Rows are points. The window is the flat piece filled in between its corners: a triangle in 3 columns, a solid with four corners in 4, and so on. A path goes straight from each point to the next, and from the last back to the first. List the points from which the path goes on through the window.
(in the rows, 128 means zero)

Window (3 x 3):
[[ 96 105  75]
 [154 142 173]
 [167  80 127]]
Path:
(1): [ 81  83 133]
(2): [117  98  50]
(3): [177 116 148]
(4): [163 100 187]
(5): [148 131 188]
(6): [166 160 114]
(7): [168 107 124]
(8): [148  95 169]
(9): [123 100 144]
(10): [158 134  79]
(11): [139 151 104]
(12): [ 88 110 114]
(13): [87 87 95]
(14): [131 141  59]
(15): [164 172 132]
(16): [117  97 144]
Through the window after points: 5, 7, 9, 13, 15

Window (6 x 6):
[[122  44 108 100 165 122]
 [130 185 123 186 120 158]
 [114 131 137 180  70 130]
 [148  84 211 129 196 114]
 [168 142 145 124  55 128]
 [ 77 150 123 134 138 144]]
Path:
(1): [121 166 128 171 103 182]
(2): [127 169 111 164  99 131]
(3): [140  69 111 112 166  81]
(4): [113  61 126 112 148 153]
(5): [ 65  85 145 158 129 190]
(6): [129 133 153 154 137 109]
(7): [123 135 143 162 112  89]
(8): [133 109 155 151  84 172]
Through the window after points: 3, 7

Window (9 x 9):
[[102  69  70  85 152  77 139  84 212]
 [132 141 209 165 138 140 135  60 121]
 [134 111  45 125 127  67 118  92 143]
 [ 65 111 179 153 163  86 103 146 142]
 [119 146 115 112 152  52 152  83 180]
 [144 218 125 140 140 184 147  57  97]
 [ 96 140 175 161 126 102 188 161 100]
 [196 190  88 113 114 133 151 130 135]
 [140 188  93  97  77 138 118  67 123]]
Path:
(1): [114 158 120 167 114  94 139 105 163]
(2): [108 148  86 178 111 107 171  94 180]
(3): [127 141 128 101 153  68 139  98 141]
(4): [132 159 108  54 136 108 128  78  93]
(5): [152 174 112 172 124 144 122  64 179]
(6): [130 171 131 172 106 127 140  98 134]
(7): [127 153 159 119 139 117 137 110 100]
(8): [143 123 123 102 151  88 152  97  83]
(9): [127 164  86 145  99 111 155 109 172]
(10): [ 92 130 134 144 145  89 123 112 172]
(11): [108  80 144  79 170 113 131 121  85]
(12): [132 127 106  82 153  93 145  94 113]
Through the window after points: 2, 10, 12

Window (11 x 11):
[[148 112  66 111 116 122 133 106 139  82  95]
 [ 92 102  90 126 160  97 175 155  79 161  66]
 [187  98 140  87 142 149  64 143 148 168 162]
 [140 126 142  67 109 126 118  84 176 119 166]
 [122  59 116 141 109 101 106 128 159 104 121]
 [197 103 160 114 157 111 135  87 124 136 118]
 [120  98  81 100 178  51 210 249 129 185 150]
 [120 177 166 112 190  85 165 136 134  64  98]
 [139 143 109 159 168 124 126  67 132 123 114]
 [177 143 176 140  88 115 107 109 121  99 153]
 [144 128 121 150 129 159 188 122 148 133  75]]
Path:
(1): [118 117 125 119 144 121 166 120 113  95 120]
(2): [141 109 133 145 149 127 152 116 126  90 125]
(3): [142 181 116 106 136  91 107  96 158 154  89]
(4): [142 125 114 114 128  68 104 135 151 176  88]
(5): [130  99 123 118 151 110 151 131 112 106 133]
(6): [129 115 129 122 137 128 150 142 116 112 138]
(7): [138 134 114 126 121  95 137 141 150 128 114]
(8): [156 152  97 128 137  48 140 135 146 153  55]
(9): [120  92 122 133 145 159 165 115 125  95 156]
(10): [141 103 134 125 146 131 124 102 108  96 143]
(11): [156 137 129 106 126  87 124 132 149 127 129]
(12): [147 132 119 119 142  69 123 140 139 155  98]
(13): [135 101 117 113 162 127 151 143 124 114 153]
(14): [149 109 122 106 164 130 176 142 114 133 142]
(15): [133 170 124 141 129  42 128 154 155 141  81]
(16): [151 141 114 115 128  88 146 104 157 116  91]
Through the window after points: 2

Window (14 x 14):
[[176  73 130 104 197 153 103 146 168  93 129 141 163 142]
 [ 84 110 101  62 120  65 152 133 145 105  67 131 139 147]
 [ 97  98 120  77  70 143 135 135 139 142 222 137 170 132]
 [ 84 154 130 175 151 149  94 128 134  79 158 114  90 111]
 [124 145 164 132 102 123  87 143 142  87 137  56  77 116]
 [117 121 107 180  93 114 136  86 160 155 107 127  66 152]
 [141 144  56 114 175 140 140  90  91 128 151  69 111  97]
 [119 130 119  98 207  86 101  60 119 163 145 166  80 162]
 [106 171 112 144 192 141 146 132  97 140 105  42  89 150]
 [ 94  80 170 105 190  95  87 189  67 103 194 147  69  85]
 [158 233 123 211 151  97 163  62 146 138 112 109 122 139]
 [ 92 129  43  54  87 111 141 195 183 150  72 125  50 160]
 [ 88 201 156  84 148 135 157 135  15 102  64 168 142  94]
 [ 87 168 193 112 100 167 181 177  88  31 140 109  83  97]]
Path:
(1): [127 121 110 118 123 135 119 136  75  96 114 134 116 181]
(2): [111 161 125 113 161 125 147 110 116 131 113 121 113  84]
(3): [109 124 128  95 145 130 134 118 159 132 119 125 110 112]
(4): [102 141  75 123  97  91 126 153  98 119 144 128  91 178]
(5): [129 144  98 111 133  89 118 127  83 115 125 139 112 173]
(6): [107 140 111 111 150 127 129 119 144 140 111 107 108 105]
(7): [ 86 151 135 110 163 130 150 105 133 155 111  97 107  61]
(8): [146 167 106 128 122 124 121 142  43  69 118 141 111 189]
(9): [142 161 100 163 121 109 131 142  78 104 114 108  93 169]
(10): [ 86 149 148 103 192 139 148 116 137 110  94  91  84  90]
(11): [109 101 147  97 177 133 116 153 142 144 155 121 122  92]
(12): [127 113 116 115 123 113 116 138  97  80 158 148 105 159]
Through the window after points: 1, 3, 7, 11

Window (14 x 14):
[[100 128 131  79  53 149 183 121 187  75 116 118 115 128]
 [125 131  97 141 165 103 115 182  65 171 103  90  85  76]
 [181 111 188 106 144 114 124  74  80  59  99 151 148 140]
 [131 103 247 139 151 149  72 121 123  82 122 136 167 141]
 [148  49 170 125 142 163 116  79 138 114 154 155 160 128]
 [144 199  71  75  70 147  98 128 122 165  78 124 107  92]
 [120 173  53 110 123 185 124 132  93 104 119  75 114 114]
 [162 160 118 160 110 138 158 179  85 173 151  84 150 103]
 [170  77 245 165 191 178 127  74 105 118  67 137 139 154]
 [123 109 110 115  76 112 131  91 195  89 107  84 166 178]
 [147  85 176  86 195 157 136 164  54 182 132  82 155 156]
 [ 96 198  69 126 117 125 143 155 112 159 128 151 109 147]
 [146 106  99 102  15 160 118 126 175  62 105 141  98 192]
 [145 166  55 124 179 145 143 232  81 173  88 116 159  79]]
Path:
(1): [158 159 128  89 167 149 134 136 153 156 128  99 118 133]
(2): [ 95  66 143 135  88 138 139 155  35 105  96 115 141 123]
(3): [120 106 121 117 121 154 131 137  86 130 109 102 148 132]
(4): [167 152 134 115 146 136 128 146 143 139 142 125 104 119]
(5): [152 129 186 130 148 147 110 121 138  86 140 118 124 145]
(6): [119 109 182 127 127 147 107 130 110 118  96 133 159 128]
(7): [ 57 101 145 102  70 158 160 131  94 111  77  97 136 114]
(8): [180 155 106 113 138 142 119 150 128 125 125 116 121 151]
(9): [162 148 128 117 127 136 137 135 139 104 109 123 129 127]
(10): [108 112 112 130 107 162 106 129  77 126 101 131 142 132]
(11): [ 48 141 113 132 122 180 167 171  68 169  77 137 168 123]
(12): [190 168  77 111 144 115 112 159 136 119 134 109 109 117]
Through the window after points: 1, 3, 5, 11

Window (14 x 14):
[[167 200  95 164 153  78 143  73 198 193 107 107 156 138]
 [107 164 102 108 195  96 170 182 116 109 135 180 103 108]
 [179 162 112 146 167 113 121 169 119 176 151 190 189  77]
 [151  76  57 140 117  59  92 145 104  69 210 200 116 115]
 [109 146 123  78 110 104 211 107  21 130  79 156 201  91]
 [157  62 114 118 150 182 105  97 190 139 113 123 165  80]
 [ 95 106 112 135 125 113  50 157 156 134 202 151  61 155]
 [185 123  96 118 158 118 113 154 129 139  82 120 141 117]
 [170  91 172 125 137  60 105  49 132 139  89 140 168  28]
 [184 104 137 149 167  98 139 113  88  67 196 138  95 168]
 [ 91  80 158 173 132 108 101  90 110 114  85 204 142 161]
 [165 225  65  76 173 117 161 111 122 136 123 174  44 153]
 [180 109  81 182 165 135 134 116 151 196 157  90  96  82]
 [109 124 106 135  10 175 167 148 151 141  91 134 135  60]]
Path:
(1): [131 132  94 175 162 145 104 110 117 102 123 105 136  97]
(2): [162 113 114 128 144 107 142 112 146 171 132 158 114 116]
(3): [147  98 119  95 142  85 228 158 101 166 111 153 108 127]
(4): [131 178  98 112 130 126 130 101  95 114 116 158 144 102]
(5): [119 152  94 170 160 103  97  82 108 107 101 129 124 101]
(6): [184  65 144  67 115 126 175 137 165 153 144 159 127 122]
(7): [145 133 110  95 137  91 158 130 162 178 129 163 117 120]
(8): [125 161  96 144 145 120 130 124 123 123 108 149 133 101]
(9): [134 160 119 143 178 130  96 108 110  93 139 116 125  79]
(10): [181 122  94 104 121 100 173 134 134 144 151 158 107 128]
(11): [152 110 122 119 125  95 150 142 135 147 132 184 131 144]
(12): [125 158 101 153 166 143  87  90 101 110  80 131 122  92]
(13): [ 98 191 106 140 162 138  85  84 123 120 101 137 167  53]
(14): [155 104 114 119 127 103 143 132 128 148 107 154 138 106]
(15): [158 127 118 132 143  84 136 119 146 166 122 168 122 137]
(16): [131 152 103 140 159 123 128 117 129 115 109 128 146 102]
Through the window after points: 1, 3, 11, 15

Window (14 x 14):
[[103 157 115 138 104 153 149 135 139 130 120 146 118 156]
 [174 174 151 164 144 137 139 118 168 196 172 111 132  95]
 [121 117 171 108 120 123 113 120 159 141 133 128 144 137]
 [ 97 130 111 139 115 136 163  72 131 120 124 164 122 155]
 [178 181  59 120 151 165 108 108  74 133 249 109 142 122]
 [ 91 131 115 129 134 125 146 133 126 114 139 106 150 112]
 [161 113 119  99  54 138 113  96 136 153 149  75  80 122]
 [128 120 140 120 108 135 160 142  91 151 121 153 123 126]
 [133 162 153 151 133  88 144 128 145 142 150 139 123 135]
 [154 119 118 121 122 140 155 145 115  99 111 167 124 120]
 [139 124 142  75  34 140 147  97 127 110 132  76 133 129]
 [124 147 131  90 129 124 141 112 124 134  96 142 115 129]
 [103 153 140 151 115 136 126 119 113 117 110 158 130 110]
 [138 135 158 138 128 143 139 122 117 125 124  92 124 137]]
Path:
(1): [134 140 150 120 120 142 139 123 135 126 148 122 117 118]
(2): [118 145 142 111 118 144 147 123 108 121 149 127 119 130]
(3): [133 126 119 131 116 123 127 121 125 128 119 123 135 134]
(4): [159 130 106 142 108 132 124  98 113 166 151 138 170 154]
(5): [122 156 119 108 110 138 141 123 122 113 159 122 106 110]
(6): [141 159 159 104  96 148 154 123 130 110 182 133  86 102]
(7): [133 131 119 140 124 128 119 111 137 147 117 107 145 144]
(8): [157 147 120 129 113 131 118 128 123 160 145 108 145 122]
Through the window after points: none

Window (14 x 14):
[[123 111 144  80 148 178 148  93 101 217  84 144  75 125]
 [102 102 130 175 144  39 133 184 153 136 132  54 155 121]
 [126  98 126 114 146  57 180 137 134  89 149 155 118 146]
 [136 136 122 146  86 132 130 179 119  80 146 102 111 110]
 [124 107 154 169 151 207 139  97  79 170 219 137 146  86]
 [110 120 143 106 146 146 143 123 112  97 151  59 202  80]
 [194 109 179 169 165  80 139 172 121  81 100  68 169 118]
 [146 158 122 162 108  66 147 113  85 124 143  82 177 136]
 [129 127  78 113 183 189 117  99 170 185  62 178 113 180]
 [111  75 118 103 145 187  49 103  87 163  50 211 129 119]
 [ 94 159 153 114 171 135  72  86 144 127  80 185  69 133]
 [ 90  96 129 168 118 163 141  67 138 119  62 167 100 112]
 [186  92 153 143  88  91 129 110 147 115 218  48 176  76]
 [135 136  77 121 181 153 132 100 125 185  78 182 102  62]]
Path:
(1): [150  99 227 154  94 102 141 134 123 130 157 126 223  53]
(2): [130 136 134 129 123 140 128 102 175 152 120 173 159 105]
(3): [137  77 111 124 192 135 104 110  69 138 106  76  95 151]
(4): [140 100 108 145 164 116  84 100 118 104 111  77  78 125]
(5): [128 127 163 129 104 151 186 148 125 185 140 198 172 108]
(6): [144 134 171 136 117  86 150 124 141 127 131 125 156 118]
(7): [114  96  79 144 169 121 159 138 116 116 148  94 101 127]
(8): [111  85  95 138 181 106  89 119 115 108 132 134 101 113]
(9): [123 168 182 117 127 154 133 105 141 174  76 150 116 126]
(10): [118 142 204 133 122 136 172 109 137 143 117 176 181  93]
(11): [150 102 111 134 163  94 124 143 122 103 117 104 105 141]
(12): [123  48 119 152 145 119 129 111  94 105 130  60  87 107]
(13): [153 162 146 119 103 121 144 139 150 135 160 152 166 111]
(14): [157 161 170 146  61  96 103 117 160 194 152 153 151 122]
(15): [124 103 105 135 176 133 133 125 118 123  95 129 112 121]
(16): [150 113 101 139 145 137 127 106 121 131 166  86 118 120]
Through the window after points: 8, 10, 12, 16

Window (14 x 14):
[[173  86 115 135 145 126  83 157 141 155 108  81 141 133]
 [ 38 145  81 124  74 164  98 183  95  64 197 134 139 165]
 [146 135 159  78 127 147 146 176 124 160  85 138 105 139]
 [164 184 135 128 135 118 161 123  98 133  70  84 117 117]
 [ 60 153 183 166 103 113 176 130 155 119  46  87 135 191]
 [132 142 147 138  78 157 183 102 132 142  83 138 130  95]
 [129 161 156  82  72 111 102  89 126 162  63 117 149 162]
 [ 63 117 100 167 128  46 163 156 157 160  83  91  71 159]
 [157 149 185 110 120  99  99 171 129 150 115 129 136  75]
 [ 99 197  85 145 135 185  76 146 146 104 183 177 113 142]
 [ 60 161 161 137 103 111 218 106 143 145 145  89 130 186]
 [ 20 172 140 123  84 158 124 127 138 167  97  63 123 158]
 [145 100 100  93 201 129  70 139 136  83 141 140  97  77]
 [148  92 123 148 189 139  57 154  68 119 168 169  77  98]]
Path:
(1): [ 89 135 141 124  91  95 139 168 146 109  96 115  55 142]
(2): [105 128  95 157 172  97 150 104 126 224  87  95 186 157]
(3): [112 114 120  95 158 123 129 148 116 155 113 134 149 122]
(4): [171 146 148 183 115 118  85 118 177 105  89  64  52 130]
(5): [ 92 142 127 108 110 116 117 144 136 121  95  90  58 146]
(6): [ 91 134 118 160 138 110 138 143 139 152 116 118 139 141]
(7): [ 95 147 105 123 147  54 159 152  67 155 100 178 138 130]
(8): [111 156 139 140  82 193  94 119 197 112 122  61  92 154]
(9): [107 153 139  94  77 136 154 117 153 125 148 106  72 160]
(10): [106 127 133 150 153 120 113 152 113 143 107 108 163 128]
(11): [ 90 162 118 130 146 127 131 146 118 128 113 140 126 112]
(12): [158 142 152 131  69 143 123 110 150 129 134  93  77 188]
Through the window after points: 1, 5, 7, 9

Window (14 x 14):
[[130  93  69 121 112 128 138 158 108 182 132  95 106 227]
 [168 162 182 111 108 158 127 118  66 180 151 113 153 131]
 [ 91 120 185  86 112  87 122 178  79 178 133  97 121 123]
 [184 122 179 145 173 103 185 161  97 168 137 127  63  56]
 [ 95 127 183 101 171 169 125  66 140 141  81 122 191 125]
 [166  62 153  88 178 120 112 224 156 142 119 102 117 122]
 [165  60 129 161 126 135  97 118 125 192  68 101 153 143]
 [153 108 134 187 151  32  84 147 214 197 153 103 135 118]
 [ 80 170 162  87 145 108  66  70 103 118 138 137  75 112]
 [106  79 100 118 134 165 151 109 126  72 132 100  82 108]
 [185 188 117 118  95 129 126 147 109 204 108  94 127 103]
 [ 90 154 104 155  99 161 117 143  93 106 118 133  64 134]
 [115 107  92 193 211 123  84  79 122 193 167  66 103 141]
 [173 200 103 168 131  76 131 105 113 124 120 115 166 106]]
Path:
(1): [133 108 115  96 122 115 105 166 121 170 140 149 152 111]
(2): [109 106  95 100 120 123  95  93  92 151 143 145 151 118]
(3): [128 140 141 144 141 132 109 126 126 155 121  86 108 156]
(4): [156 133 160 142 143 127 126 130 117 153 114  90 117 134]
(5): [110 101 102 114 134 134 112 129 121 191 125 132 111 116]
(6): [152 139  90 130 187  96 127 166 138 186 151 179 113 108]
(7): [145 117 168 169 115  98 111 103 138 153 124  47 123 119]
(8): [153 116 133 164 118  45  79  73 154 132  65  41 121 178]
(9): [146 120 129 144 160 128 142 185 136 202 182 157 124  86]
(10): [118 124 131 125 158 110 102 119 125 140 172 128 150  85]
(11): [134 139 143 141 145 154 124  86  98 165  71  71  54 182]
(12): [159 130 178 141 173 123 133 133 133 144 111  83  98  99]
Through the window after points: 6, 8, 10

Window (14 x 14):
[[ 96 158  85 176 160 144 143 112  68 169 109  68 149  76]
 [ 63 176 176 137 117 127 118 104  85 166 159  88  64  94]
 [ 94  85  86 135 136 189 127 143 127 113  64 103 146 102]
 [135 113 131 170 104 112 172 181 163 179  95  56 129  98]
 [132 120 180 243 135 124 104 133 137 200 202  74  85 123]
 [ 68 101  74 161  88 103 128 102 131 152 148 163 105 187]
 [114  80 115 118 142 105 157  65 154  85 182 124 108 107]
 [118  97 109 203 103 108 169  86  71 128 151  85  89 192]
 [ 99 168 136 140  56 119 188 159 118  85 131 119 158 104]
 [125  90 121 103  77 134 104 115 120 224 124 186 143 101]
 [104 133 108  80 157 102 116 108 100 154 107 126 213 121]
 [133 159 129  80  95 177 159 125 153 154 141 131 112  99]
 [118 113 121  84  67 136 108 130 162 173 162  86 133  89]
 [126 113 110 126 141 100  76 171 123 128 167 156 105 101]]
Path:
(1): [142 158 126 141  79 130  45  87 146 142 114 120 159 115]
(2): [115 200 130 191 100 144 119  81 146 132  90  83  55  96]
(3): [ 98  31 104 106 129 102 144 157  83 159 169 135 196 143]
(4): [ 76  67 165 164 123 164 137 185 125 117 245 153 117  88]
(5): [154 154  82 154  86  82 148  55 106 190  49  47 109 175]
(6): [127 153 144 140  95 115 114 102 144 121 137 122 113 104]
(7): [108 116 123 132 107 131 150 158 106 159 142 107 141 101]
(8): [ 78 102 104 130 112 140 150 147 104 142 158 136 122  97]
(9): [148 152 137 131 119 121 100 103 159 173 110  94 132 109]
(10): [123 134 125 136  96 124 106 111 138 161 141 113 119 107]
(11): [ 97 120 129 126 115 123 150 124 108 173 151 114 123 105]
(12): [104  92 117 108 101 131 168 143 132 173 157 106 113 101]
Through the window after points: 4, 12
